Each wall is flat, endless, passes through zero and stands at right angles to its row. A trip goes straight from one point to another. List the walls that it crosses, first one first.

Walls:
(1): [-49  85 -13]
(2): [-43  20 -39]
(3): [-46  22   8]
(4): [19 -4 28]
(5): [23  3 -2]
(6): [ -3 -13   9]
(7): [-81   7   4]
Trips:
[18 -3  5] to [ 74 -42  11] -> none
[34  4 39] to [11  5  8] -> 6
[14 40 20] to [22 23  4] -> 3
[-62  11  32] to [22 20 18] -> 4, 2, 6, 5, 7, 3
[-27  28  36] to [-25  -7   0] -> 4
[ 27 -34 -50] to [ 28 -84  79] -> 2, 6, 4

Walls:
(1): [ 31   6 -49 -51  28  -3 -49  34  29]
(2): [ 20 -33 -67 -12 -12 -39 -22 -14 -62]
(3): [ 58  32   0  38 -53  27 -53  10  11]
(4): [ 18  50   6   6  75  -6  11 -41  25]
(5): [ -3  -1   6 -52  14  76 -57  -1  26]
(6): [-46  -1 -44 -48  23  12 -12  40 -53]
(7): [  7  33  22 -42  56 -48 -25  -2 -29]
Trips:
[ 34 -25  24   5  18   7  26  62  -8] to [-41 -67 -39  36  15  -6  22 -10  26] -> 1, 2
[-53 -45 -25   9  -7  27  47  28 -38] to [-33   8  -1  23 -14 -17  21   4   3] -> 2, 6
[-14 -25  20 -39  41  36  60  24  31] to [ 12  -4 -74 -26 -43  25 -16  30   0] -> 4, 2, 3
[-69 -39  44  33  30  21  32 -18  11] to [ 35 -72   2   9  66  32  -1  65 -57] -> 6, 4, 5, 2, 7, 1
[ 74  55  37 -39 -11 -79  60  16 -29] to [-11  66  16  -9 -32 -18  -7  29 -19] -> 3, 2, 6, 4

Walls:
(1): [ 40  17  -6   7  11   9  12 -32  43 -17  48 -28  17  16 -53 -44   2  10]
(2): [-37 -35  12   6 -31  36 -38   2  24  -2  82  -3  29  29 103  19 -21   7]
(3): [-63 -42   0   2  19 -12 -13  -4  34  69   2 -25  22  11  68  14 -12 -33]
(4): [-72  25  -8  32  59  47   9   6   1 -46   2 -39  22  31   8  -1  44 -12]
(5): [-11   6 -12   2  26  24 -30  -8  58  21   9 -10  30 -23 -23   0  53  10]
Trips:
[ 51  49  -5  38 -52  14  21  28  23 -46  19   7 -47  15  24 -20  -9  22] to [ 45 -26   3 -14  -1  25 -24 -54 -31  10 -13 -23  33   6   1  -7 -19  47] -> none
[-22  51 -17 -27 -24  -9   4  32  16 -11 -28   4  -1   2 -11 -51  21 -38] to [ 54  -3  -5 -23  -2  58  -3   9   2  -4 -16  33  -3  28 -18  -1  72   1] -> none
[-10  16  -7  13   9 -53  -8  24  61 -48  13  -3  19 -29  29 -26 -26 -14] to [ 21  12 -33  -3 -33  42  38 -15 -54  27  48  -6 -14 -48  15 -21  -2  13] -> 4, 5, 3
[ -4  48 -47   5 -30  43 -13  32  30  -7  51   6  51 -14  -5  30 -26  72] to [ -40  -14  -14   16 -121   -4  -13  -26  -30  -87   18  -40   53   46
  -21  -25   -3  -44] -> 5
[-23 -51 -56 -44  20   0 -36   3   1  -8 -14  13  -6  19 -42  -6 -15  40] to [ -9  16  26 -40 -35 -32   3  31 -39 -61 -17 -30  -7  32  40  -6  -7   2] -> 1, 5, 2, 4
